Each wall is flat, endless, passes through zero and stands at right angles to its row. A trip goes straight from one point to another. List the walls that it crosses, first one first.
(in the rows, 128 means zero)

Walls:
(1): [166  88]
(2): [148  41]
(3): [152 137]
(4): [145 202]
(5): [157  73]
(6): [98 42]
Trips:
[103  74] to [ 52 124] -> 1, 5, 2
[100 178] to [111  72] -> 6, 4, 2, 5, 1
[136 168] to [120 158] -> none
[184  74] to [ 99 127] -> 3, 1, 5, 2

Walls:
(1): [154 107 142 142 146 165 143 142  55]
(2): [ 78 114  98 145  91 172 167 124 108]
(3): [156 127  72 122 117  96 102 173 146]
(4): [ 80  70  64 108 136 105  95 148 155]
(5): [114 148  92 149 144 165 154 140  87]
(6): [106 151 184 149 100 102 134 164 181]
(7): [132 144 138 153 159 107  80 154 121]
(8): [ 98 119 110 147 120 124  97  65 164]
(9): [133 161 122 144 144 125  97 103 168]
(10): [124 121 139 159 131 101 136 120 157]
Trips:
[128 168 138 205 137 118 137 139 148] to [111 127 109 133 113 125 131 148 142] -> 3, 2, 4, 7, 9
[140 108 164  93 148   7 132 129 144] to [160 121 112  58 101 129 168 142 166] -> 7, 10
[114 113 148 162  61  91 116 137 132] to [ 87 101 118 165  52 100 160  95 141] -> 7, 3
[151 158 120 126 109 148 146  98 147] to [123 115 149 150 139 167 175 139 124] -> 1, 6, 8, 10, 9

Walls:
(1): [127 124 138 173 183 177 191 171 129  93 107 145 162 205 119 193 102 190]
(2): [107 156 111  75 189  79  75  86 126 135  93 146 121 139 203 153 164 101]
(3): [177 100 117 124 120 116  56 117 134 210  92  98  87 142 135  75 143 148]
(4): [141  97 137  84 164 104 151 103 169  59 108 211  70 146 130 213 187 160]
(5): [116 105 131 209 171 177 128  66 149 180 149  95 181 125  57 127 171 112]
(6): [121  96 163 133  90 122 170 132 143 118 166 123 155 111 102 168 153 163]
(7): [156 100 135 121 115 147  96 136 155  82 130  93 102  76 146  80  85  84]
(8): [155 188 148 115 137 128 159  66 134 107 120 113 135 178 181 107  83 164]
(9): [ 61 148 178 116 162 159 124 121 129 121 130 159  81 153  85 124  82   7]
(10): [131 142  79 108  97 191 134 131 187 204 121 133 132 141 146 110  98 137]
(11): [105 107 161 192 113  64 141 110 115 123 162 153 142 113 150 153 135 159]
Trips:
[156 140 122 120 136  88  69 137 132  72 141 122 135 187 122  84 120 115] to [199  96  80 132 100 193  89 153 127 175  87 155 107  86 150 141 127 149] -> 9, 10, 8, 2
[116 201 125  88 206 195 151 189 140 212 144 128 165 105 115 159 111 176] to [115  97  75 115 118 127 100  93 111  89 233  96 156 229 120  37 122 112] -> 9, 3, 1, 7
[147 148 143  89 127 143 130 101 114 117 136 136 182 150 158 108 156  75] to [179 129 106 133 108 132 170 110  70 140 187  68 177 162 162  63 105 118] -> 10, 9, 2, 3
[163 131 134 156  92 120 143 127 173 128 145 119  96 113 119 116  95  55] to [113 154  93 148 137 156 192 115 131 123 126 112 120 117 168 120  90 136] -> 3, 8, 5, 1, 9
